Rows are points. The ring and each string are closed loops that go straight from each point to the next, and from the last back to the first. Before rounding, they use only three directions, however many columns there are. Count how often each string passes through the ring. Passing back the other way cancels.

Ring, 6 rows:
[[-0.4 -2.3 -0.6  1.0]
 [ 0.6  0.2  3.8 -0.6]
 [ 1.4  3.2  5.4  0.7]
 [ 0.4  4.4  2.2  2.3]
 [-0.4  2.1 -1.4  3.5]
 [-0.5 -1.5 -2.6  3.4]]
String:
[[-0.4  0.5 -0.6  2.1]
 [ 0.7 -1.7 -0.8  4.0]
 [ 0.4 -4.3 -2.1  3.8]
 [ 1.4 -4.8  0.1  3.5]
 [ 0.7 -0.5  1.6  2.0]
 [-0.7  1.1  1.3 -0.7]
 [-0.2  1.3  4.6 -3.0]
 [ 2.8  1.3  7.8  0.7]
 [ 2.8  1.6  6.0  2.9]
 [ 1.0  1.7  2.8  2.2]
 [-1.1  5.4  2.2 -0.9]
 [-0.3  6.8  2.0  1.7]
 [ 0.8  4.1  0.4  5.1]
 [-0.2  2.7 -2.4  5.5]
 [ 0.8 -0.2 -1.3  5.4]]
Times through: 2
